Each row of a before or after table is a point. The points were changed in one or more steps. Then noise was added and the rows were shuffled. The steps act on columns, c1 being the first. Name the steps. A step turns or swaps two columns, mirrors them in a line or flattens them onto one, adds a multiple of one to another, or multiplies or shifts one. Angles are multiples of 10 degrees, from the lower column toward the higher: turns from -170 to 170, lines from 10 to 170 but not 90. Use the fewest steps. Two steps may share a column if one is a turn and the other turns, adds or multiplies; they go together, in the order done. Otherwise the lowest column goes first.

Before (11 x 2):
0.038 0.017

0.005 0.011

-0.002 -0.006

-0.049 0.041

-0.047 -0.009

-0.056 0.017

0.058 0.012

-0.030 -0.028

0.002 -0.036

-0.004 -0.005

-0.045 0.033
After, 11 rows:
0.001 -0.007

-0.029 -0.021

-0.057 0.009

0.004 -0.025

-0.046 0.033

-0.008 -0.002

0.057 0.003

0.003 0.005

0.042 0.013

-0.046 0.024

-0.045 -0.008
Steps: multiply c2 by 0.7

Before:
-0.004 0.001 -0.025 0.023

-0.060 -0.005 -0.029 0.022

0.050 -0.002 0.020 0.007

-0.047 0.062 0.005 -0.026

-0.051 0.009 -0.022 -0.002

0.029 0.030 -0.014 -0.015

-0.003 -0.033 -0.005 -0.026

-0.062 -0.025 -0.023 0.031
After (8 x 4):
-0.004 -0.035 0.047 -0.023

-0.005 0.000 0.027 0.024

-0.062 -0.024 0.026 0.030

0.050 -0.003 0.069 0.008

-0.048 0.064 0.056 -0.027

0.029 0.030 0.035 -0.013

-0.063 -0.005 0.023 0.020

-0.054 0.009 0.030 -0.003
Steps: shift c3 by 0.050

Before (13 x 8):
-0.001 -0.026 -0.008 -0.043 -0.026 -0.024 -0.021 -0.018

0.049 -0.033 0.053 0.016 0.016 0.005 0.009 0.019

0.002 0.021 0.030 -0.027 -0.007 0.007 -0.013 0.005

-0.008 0.004 0.020 -0.021 0.009 0.010 -0.038 0.000

-0.023 -0.011 0.003 0.035 0.031 0.026 0.030 0.045

-0.036 -0.045 0.016 0.019 -0.017 0.016 0.009 0.017

0.028 -0.049 0.026 0.004 0.015 0.006 -0.007 0.033

0.045 -0.039 0.046 -0.006 0.007 0.021 -0.012 -0.003

-0.022 0.012 0.004 -0.023 -0.030 -0.023 -0.039 0.003

0.001 -0.004 0.006 -0.049 -0.002 -0.005 -0.011 -0.015

-0.005 -0.016 -0.009 0.015 -0.016 0.034 0.007 0.034

0.039 -0.018 0.033 0.009 0.027 0.020 -0.022 0.003

-0.017 -0.009 0.016 -0.046 -0.015 0.003 -0.027 0.021
After:
-0.042 0.038 0.013 -0.019 0.017 -0.024 0.044 0.002

0.027 -0.120 0.045 0.012 0.012 0.023 0.000 -0.003

0.022 -0.055 0.027 0.022 0.034 0.020 -0.011 0.003

-0.037 -0.028 0.031 -0.036 0.015 -0.011 0.025 0.021

-0.029 0.011 0.025 -0.013 0.037 0.011 0.012 0.000

-0.023 -0.079 0.007 -0.044 0.005 -0.009 0.031 -0.020

-0.018 0.061 0.037 -0.015 0.007 0.005 0.011 0.004

-0.020 -0.013 0.025 -0.045 0.009 0.006 0.007 -0.013

-0.055 -0.135 0.009 0.024 -0.017 0.008 0.010 0.017

-0.027 -0.049 -0.014 0.012 -0.017 0.011 0.011 0.034

0.027 -0.099 0.043 0.032 0.001 -0.010 -0.019 0.019

0.006 -0.148 0.021 0.012 0.015 -0.015 -0.012 0.031

-0.041 -0.032 -0.006 0.036 -0.010 -0.007 -0.041 0.045
Steps: shift c1 by -0.020; multiply c2 by 3; turn c3 and c4 by 20 degrees; mirror c5 and c7 in the line at 150 degrees; add -0.7 times c8 to c6

Before (12 x 9):
-0.010 -0.028 -0.054 -0.001 -0.006 -0.042 -0.027 0.038 -0.001

-0.024 0.021 -0.038 -0.037 0.023 -0.034 -0.006 0.010 -0.034

-0.031 -0.058 -0.041 -0.008 0.016 -0.018 -0.021 0.022 0.036

-0.031 0.022 0.021 -0.009 -0.053 0.003 0.031 -0.047 -0.030

0.047 -0.040 0.025 -0.014 0.024 0.048 0.007 -0.001 -0.009

0.011 -0.014 0.017 0.031 0.046 0.039 0.005 0.019 -0.039

-0.050 -0.017 -0.009 -0.005 -0.024 -0.025 0.008 0.038 -0.012

-0.068 -0.005 0.000 0.005 -0.029 -0.026 0.044 -0.050 -0.029

-0.014 -0.038 -0.005 0.011 0.020 -0.011 -0.064 0.023 0.033

0.054 -0.026 -0.003 0.019 0.018 0.060 -0.007 -0.020 -0.049

-0.008 0.026 0.006 0.020 -0.022 -0.003 0.054 -0.034 -0.001

0.070 -0.027 0.036 0.013 0.035 0.011 0.009 -0.016 -0.059
After, 12 rows:
-0.052 -0.017 -0.007 0.019 -0.012 -0.026 0.009 -0.003 0.040

0.054 -0.026 0.009 -0.010 0.022 0.057 -0.008 0.053 -0.002

0.046 -0.039 0.008 -0.028 -0.005 0.051 0.006 0.009 0.003

-0.008 0.026 0.000 0.026 0.011 -0.001 0.053 0.013 -0.032

-0.024 0.020 -0.009 -0.035 -0.026 -0.039 -0.006 0.027 0.021

-0.013 -0.037 -0.003 -0.015 0.017 -0.012 -0.064 -0.040 0.009

0.009 -0.013 0.008 -0.033 0.044 0.041 0.004 0.031 0.031

-0.031 0.021 0.001 0.047 -0.025 0.008 0.031 0.043 -0.034

0.071 -0.027 0.002 -0.030 0.024 0.015 0.009 0.063 0.007

-0.066 -0.006 -0.005 0.029 -0.008 -0.025 0.046 0.044 -0.038

-0.009 -0.027 -0.009 0.003 -0.004 -0.050 -0.027 -0.012 0.038

-0.031 -0.056 -0.004 -0.019 -0.002 -0.025 -0.021 -0.042 0.008
Steps: flatten c3 and c6 onto the line at 80 degrees; turn c4 and c5 by 70 degrees; turn c8 and c9 by 110 degrees

Before (9 x 12):
-0.022 0.029 0.013 -0.035 0.011 -0.009 0.010 0.020 0.018 -0.011 -0.021
 0.010

-0.091 0.029 -0.001 0.014 -0.002 0.012 0.058 0.015 -0.003 0.000 0.006
 0.057

-0.018 0.016 0.032 0.000 -0.002 0.012 0.018 0.018 0.001 0.027 -0.013
 -0.011

0.018 0.021 0.027 0.024 -0.006 0.010 0.010 -0.028 -0.004 0.023 -0.004
 0.102

-0.030 -0.003 0.008 0.023 -0.007 0.016 -0.024 -0.002 0.061 -0.017 0.002
 0.010

0.006 0.007 -0.003 0.023 0.011 -0.004 0.015 0.025 -0.014 0.010 -0.007
 0.019

0.024 -0.060 0.012 -0.101 -0.001 0.016 0.004 -0.048 -0.007 -0.006 0.019
 -0.010

-0.012 0.030 0.016 -0.009 0.043 0.017 0.017 -0.007 -0.002 0.012 0.001
 0.004

0.007 0.034 0.011 0.020 -0.003 -0.022 -0.012 0.017 0.092 0.014 0.024
 0.026
After:
0.073 0.074 -0.006 0.014 0.057 -0.017 0.061 0.009 -0.019 0.017 -0.003
 0.047

-0.005 0.029 -0.029 -0.019 -0.002 -0.025 -0.005 0.014 0.075 -0.043 0.004
 0.056

-0.018 -0.071 -0.020 -0.003 -0.014 0.101 0.006 -0.048 0.000 -0.003 0.017
 -0.011

0.013 0.028 0.006 0.011 0.015 0.001 0.021 0.015 0.005 0.023 0.105 -0.014

-0.022 0.016 -0.011 0.017 -0.001 -0.016 0.011 -0.027 -0.040 0.047 0.083
 0.098

0.039 0.013 -0.006 0.011 -0.027 0.011 0.019 -0.012 0.002 0.012 0.041
 0.002

0.000 0.000 0.005 -0.005 -0.014 -0.025 0.016 0.023 -0.023 0.026 0.001
 0.012

0.015 0.015 -0.003 0.016 0.021 -0.021 -0.023 -0.006 0.057 -0.055 0.025
 0.027

0.019 0.037 0.011 -0.018 0.005 0.026 0.014 0.021 0.015 -0.018 0.059
 0.015
Steps: turn c1 and c5 by -140 degrees; add 0.7 times c5 to c2; turn c3 and c11 by 110 degrees; multiply c11 by 3; turn c4 and c6 by -80 degrees; turn c9 and c12 by 20 degrees; add -0.7 times c9 to c10
